Each point is reached from the start by the listed moves, each made 0, 1 or 2 times, or once backwards (-1), plus a little noise. Say if it took an odd or an even number of moves. Then give how often each move was made.
In the rows, 128 means zero.

Moves:
(1): [174 148 125]
(2): [112 156 119]
(3): [129 136 163]
Start: [134 150 131]
Points:
[149 222 111] -> odd (1, 2, 0)
[198 150 168] -> odd (1, -1, 1)
[165 207 152] -> odd (1, 1, 1)

Moves:
(1): [163 124 128 124 117 140 130 133 130 138 138 120 128 132]
(2): [126 179 112 134 125 128 120 134 127 126 131 124 139 130]
(3): [132 135 166 116 133 128 132 125 126 125 131 131 130 131]
(4): [132 129 137 156 130 135 123 129 130 132 130 130 124 131]
(5): [136 129 124 127 161 123 128 133 119 122 130 121 128 121]
(6): [124 129 126 122 132 153 131 123 132 121 125 125 129 128]
(7): [134 132 122 141 120 120 175 131 119 122 124 129 127 128]
(8): [124 125 130 128 126 139 126 163 120 125 139 127 132 123]
(9): [130 128 127 136 135 126 134 135 166 129 130 131 129 128]
(10): [124 132 128 126 131 131 134 124 128 167 133 125 124 122]
(11): [121 120 119 129 127 131 128 120 129 128 161 127 132 126]
(12): [129 127 126 131 131 128 127 127 122 132 125 157 134 130]
Start: [120 128 119 124 155 120 123 123 125 128 123 126 117 133]
Points:
[159 173 170 128 155 114 119 166 139 102 178 187 156 145] -> odd (1, 1, 2, 0, 0, -1, 0, 1, 1, -1, 1, 2)
[132 248 118 142 171 152 175 144 194 108  91 150 142 148] -> even (0, 2, 1, 0, 0, 2, 1, 0, 2, 0, -1, 1)
[120 111 148  96 105 170 126 161  87 167 228  89 128 125] -> even (1, 0, 1, 0, -1, 0, 0, 2, -1, 1, 2, -1)
[167 191  47 144 167 101 238 161 178 189 108  76 111 115] -> odd (1, 1, -1, -1, 1, 0, 2, 0, 2, 2, -1, -1)
[122 194 117 201 249  98 109 116 144 124  79 183 127 131] -> odd (-1, 1, 0, 2, 2, 0, 0, -1, 1, 0, -1, 2)
